Each wall is flat, endless, passes through zero and stands at right angles to its row. A trip goes straight from one point to another. List the walls that it crosses, first one first.

Walls:
(1): [-0.85,-2.82]
(2): [-1.45,5.31]
(3): [-2.74,0.72]
(4): [-0.13,2.97]
(5): [2.71,1.61]
(6): [-2.63,1.46]
(7): [-0.73,0.33]
(8): [0.26,1.07]
(9): [2.55,-1.26]
Trips:
[0.70,-2.92] to [2.24,-4.74] => none
[-1.88,2.07] to [-1.66,-0.16] => 1, 8, 4
[1.54,0.91] to [2.37,0.98] => none
[-0.36,-1.76] to [-2.20,0.39] => 3, 7, 9, 6, 2, 4
[1.01,-2.45] to [0.94,-1.30] => 5

Walls:
(1): [3.33,1.65,-1.20,2.68,-0.48,3.09,0.26,-0.91]
(2): [-0.75,-1.64,0.51,-2.75,0.69,-0.74,-1.97,1.56]
(3): [2.11,-1.93,2.14,-4.06,-1.11,-1.49,-1.47,-3.42]
(4): [-0.38,-0.64,0.65,-0.44,-1.45,-1.20,2.90,-1.36]
(5): [1.72,-2.95,1.28,-2.53,1.09,2.71,-2.14,2.24]
(6): [1.78,1.69,0.92,-3.00,-0.71,-1.58,0.28,-0.32]
(7): [-1.61,1.40,0.54,-1.99,-1.16,1.44,1.96,0.79]
(8): [0.24,-0.29,-0.17,-1.37,-0.96,0.26,1.59,2.89]
(9): [-0.47,-1.43,4.19,2.56,1.14,-1.66,4.46,-0.52]
(10): [2.28,-3.68,0.26,-3.67,-0.61,-2.41,2.61,-1.80]
(11): [-1.03,2.68,2.59,0.83,-0.73,2.48,-0.14,-2.77]
(12): [3.35,-4.75,0.73,-0.50,1.60,1.08,1.75,-4.43]
Trips:
[2.02,1.99,-0.07,4.02,-1.05,-1.06,2.31,4.66] to [-2.00,-2.50,1.15,-1.25,-2.29,-1.31,1.09,-0.54] => 4, 7, 1, 10, 2, 3, 6, 12
[-0.04,-2.34,-0.08,1.98,0.95,-2.04,0.51,-0.93] to [-1.69,-2.30,-0.50,1.62,2.86,-2.41,1.55,2.16] => 3, 2, 8, 12
[-0.26,-5.04,1.71,-1.10,0.00,0.57,0.93,-0.26] to [-1.22,-1.82,0.04,0.16,-0.72,-1.91,0.67,-2.29] => 8, 5, 2

Walls:
(1): [1.55,-1.08,-2.47,5.01,0.00,-2.81,-2.31,2.21,0.62,2.10,0.28,-1.42,-0.22,0.53]
(2): [-1.56,2.40,2.03,0.22,-1.84,2.40,-2.23,1.39,-3.08,-1.81,-3.69,0.88,-1.68,-2.65]
(3): [0.67,-2.98,-2.43,1.49,2.02,1.27,1.25,-2.17,2.01,1.79,3.19,-0.25,-0.94,-1.46]
(4): [0.18,0.48,3.37,2.52,2.91,4.80,0.27,4.31,-2.27,2.15,1.31,4.17,-0.80,2.58]
(5): [0.72,0.46,-0.45,-3.01,-2.26,-1.98,0.50,1.20,0.05,-0.67,2.19,2.21,0.38,-0.11]
(6): [-2.36,1.23,1.39,-0.59,1.38,3.30,0.27,-1.54,1.36,-1.21,1.53,2.21,0.16,3.59]
(7): [5.73,2.75,1.17,2.60,-1.36,-1.85,2.00,-0.82,0.25,-2.88,-3.67,-0.72,-0.23,-1.54]
(8): [-1.22,2.03,-3.16,0.68,1.31,3.12,-1.50,1.52,1.69,-2.39,-0.28,2.14,0.10,1.36]
(9): [-0.96,-2.25,1.42,-0.55,0.88,1.40,-1.78,2.34,2.47,0.35,-1.30,2.76,1.83,1.65]
Trips:
[2.97,-2.17,-0.31,3.70,-0.07,-2.76,1.88,-4.73,-3.47,1.37,-2.05,-1.45,-1.59,0.84] to [-0.30,-0.36,-3.58,-0.07,1.83,2.27,0.68,1.18,-2.70,-2.61,-0.87,-4.79,0.81,-1.04] => 2, 8
[2.55,-0.58,-4.31,-1.70,3.92,-0.86,-1.29,1.28,-0.63,-0.32,0.06,-0.72,2.38,1.22] to [0.78,-1.41,1.05,1.38,0.79,3.10,1.97,-1.09,0.69,1.35,2.31,-0.74,0.03,3.94] => 5, 4, 6, 1
